Each row of a before or after table is a point. One or more steps were done to the points. Then noise was added and the rows were shuffled. The steps act on columns, c1 being the first. What was done? A step turns or swaps two columns, mirrors them in a line or flattens them onto one, adds a multiple of one to another, or multiplies or shifts one. Angles are multiples of 10 degrees, from the lower column toward the higher: turns from -170 to 170, lines from 10 to 170 but not 90. Use the fewest steps. Two steps may share a column if one is a turn and the other turns, adds or multiplies; they go together, in the order done. Otherwise the lowest column goes first.
In the rows, zero is written as 128.

Before, 12 rows:
[[ 76  73]
 [106 154]
 [137 128]
 [ 94 123]
 [ 87  97]
 [153 119]
 [ 95   7]
 [153 148]
 [148 122]
 [134 150]
 [100 202]
 [119 109]]
After (12 x 2):
[[119 139]
 [ 92 131]
 [150 107]
 [245 179]
 [107 118]
 [143 131]
 [119 146]
 [182 112]
 [120  88]
 [ 84  58]
 [117 151]
 [208 121]]
Steps: turn c1 and c2 by 130 degrees

Before (9 x 3):
[[114 168 133]
 [115 132 139]
 [116 121 138]
 [121 118 138]
 [161 119 153]
 [117 119 120]
 [119 142 138]
 [132 124 154]
 [121 135 130]]
After, 9 rows:
[[166 103 144]
 [116 102 125]
 [134  98 119]
 [130 108 112]
 [153 117 119]
 [126 248 114]
 [132 140 111]
 [134 170 115]
 [128 149 124]]
Steps: mirror c1 and c3 in the line at 30 degrees; multiply c2 by 3

Before (10 x 6):
[[149 142 136 135 155 116]
 [157 154 138 141 153 118]
 [147 116 121  93 128 157]
 [146 111  95 162 160 134]
 [133 109 100 126 115 117]
 [157 107 130 135 107 116]
 [137 142 123 166 114 139]
 [117 154 209  94 159 123]
 [147 188 123 126 175 200]
 [124 166  99 162 119 110]]
After, 10 rows:
[[161 248 113  66 132  93]
 [137  92 104 136 138 135]
 [166 104 124  88 127 149]
 [123 204  98 161 131 105]
 [174  86 133 145 124 129]
 [160  95  87 141 129  97]
 [166 155 135 142 130 124]
 [108 180 197 116 113 159]
 [138 151 124 135 124  94]
 [177 179 134 140 128 125]]
Steps: multiply c1 by 1.6; multiply c2 by 2; flatten c3 and c5 onto the line at 170 degrees; mirror c4 and c6 in the line at 150 degrees

Before (12 x 9):
[[115 100  97 101 102 153 165 194 103]
 [164 101 171 139 157  74  77 177 189]
 [141  94  68 110 136 147 158 139 152]
 [168  72 121 122  96 117 108  96  57]
 [ 87 112 125 132 128 179 160  96 141]
 [141 111 145 158  66 131   7 141 152]
 [131 208 189  75 131  50 165 140  78]
 [173 131 172  92  73 158 138  95 114]
 [142 119  27 167  93  60 114 159 158]
 [211 135 191 139 100 109 152 163 178]
 [ 34 107 139 154  88  99  83 114 147]
 [165 166 140 173 130 103 139 152 150]]
After (12 x 9):
[[ 66 105 145 154 100 109 182  81 150]
 [139 108 144 163  78  34 205 145 157]
 [173  98 176 141 150 129 198 166 190]
 [135  81 128 123 103 121 152 137  57]
 [196 132 184 140 108 160 127 186 178]
 [135 130 171  94  85 113  98 141 120]
 [133 205 191  77 126 211 167 132  77]
 [151 101  99  99 115 134  85 147 103]
 [163 166 141 170 126 151 138 154 150]
 [ 89 104 127 129 127 117  66  91 145]
 [149 121  27 162 101 159 192 148 156]
 [139  94  63 108 131 137  99 141 151]]
Steps: flatten c1 and c8 onto the line at 40 degrees; multiply c5 by 0.7; turn c6 and c7 by -130 degrees

Before, 8 rows:
[[137 155  77 161 146 152  77 161 115 164 102 131]
 [135 136 112 160 135 144 130 119 115 144 131  98]
 [ 81 124  73 126 200 128 124 147 130 101 108 149]
 [124 161 104 168 104 146 106 158 123 130 164 124]
 [120 145  96 157 117 127  75 115 131 106 116 107]
 [138 118  15 130  97 123 125 164 159 122 147 105]
 [ 34 119  97 111 116 137 103   7 145 118 155 218]
 [140 175 110 129  93 153 124 132 110 121 119 112]]
After:
[[172 121 107 136 200 147 121 123 140 106  74 148]
 [128 133 125  95 137 117 130 144  87 144 114 101]
 [133 160 165  90  99 164 109 145 115 129 106 128]
 [128 155 100  93 149 168  75 146  95 163  78 132]
 [218 118 157 155 116  12 106 151 169 116 101 215]
 [142 152 110  97 119 108  76 126 130 105  92 112]
 [122 172 121 126  92 135 123 152  83 115 108 108]
 [117 121 148 125  96 163 125 120 208 120  14 103]]
Steps: turn c1 and c4 by -170 degrees; swap c3 and c11; mirror c6 and c8 in the line at 40 degrees; multiply c9 by 2.5

Before, 12 rows:
[[ 83 130 113 179  90 180 173  93 146 102 188 163 135  99]
 [117 145 148 179 106 125 160  99 206  99 159  94 171  66]
 [161 115 151 148 153 177 109 117  99 174 100  72  51  43]
 [209 193 112  85  86  98 169 128 177 206  85 184  72   7]
 [ 79 114 206 179 140 154 115 131 156  96 180 153 169 106]
 [ 96 103 217 130  83 131 183 146 156  80 185 123 145 105]
 [ 60 102 159 161 122 131 131 119 153 100 100 120 126  52]
 [147  72 109 138 136 112  42  90 113 137  91  83 105  79]
 [124  92 187 174 114 101 177  93 154 137 148 140 153  60]
 [131  65  85 168 141 165 103 139 119 149 101  82 179 106]
 [155  84  72 149 180 182 115  88 140 116  75 116 108 112]
 [137 179 143 102 125  46 207 144 171 174 164 143 111  45]]
After (12 x 14):
[[211 175 192 122 130 106 182 153 174 175 160 154 205 180]
 [ 98 112 190 125 156 176 112 118  98 165 110  61 135 187]
 [153  81 180 128 135 140  63  87 106 140  97  90 156 135]
 [186 193 242 116  91 190 160 129 174 203  82 196 192 177]
 [ 91  86 165 133 185 168 117  84 142 114  83 104 118  85]
 [151  92 158 148 114 121 164  90 152 134 147 119 216 216]
 [ 65 127 160 158  95 103 155  91 141  98 189 147 168 124]
 [100 107 177 142 121  72 124 117 153  99 103 110 202 189]
 [129 145 167 142 108 118 157  98 205  93 161  86 235 176]
 [ 91  70 170 139 141 140 113 141 125 146 106  75 206 109]
 [112 104 100 129  87 105 169 155 158  72 178 130 170 217]
 [ 86 117 110 156 143  96 122 134 156  99 178 137 187 207]]
Steps: turn c1 and c6 by 70 degrees; add -1 times c14 to c13; turn c3 and c14 by 120 degrees; turn c4 and c12 by -20 degrees; multiply c4 by 0.4; multiply c7 by 0.7
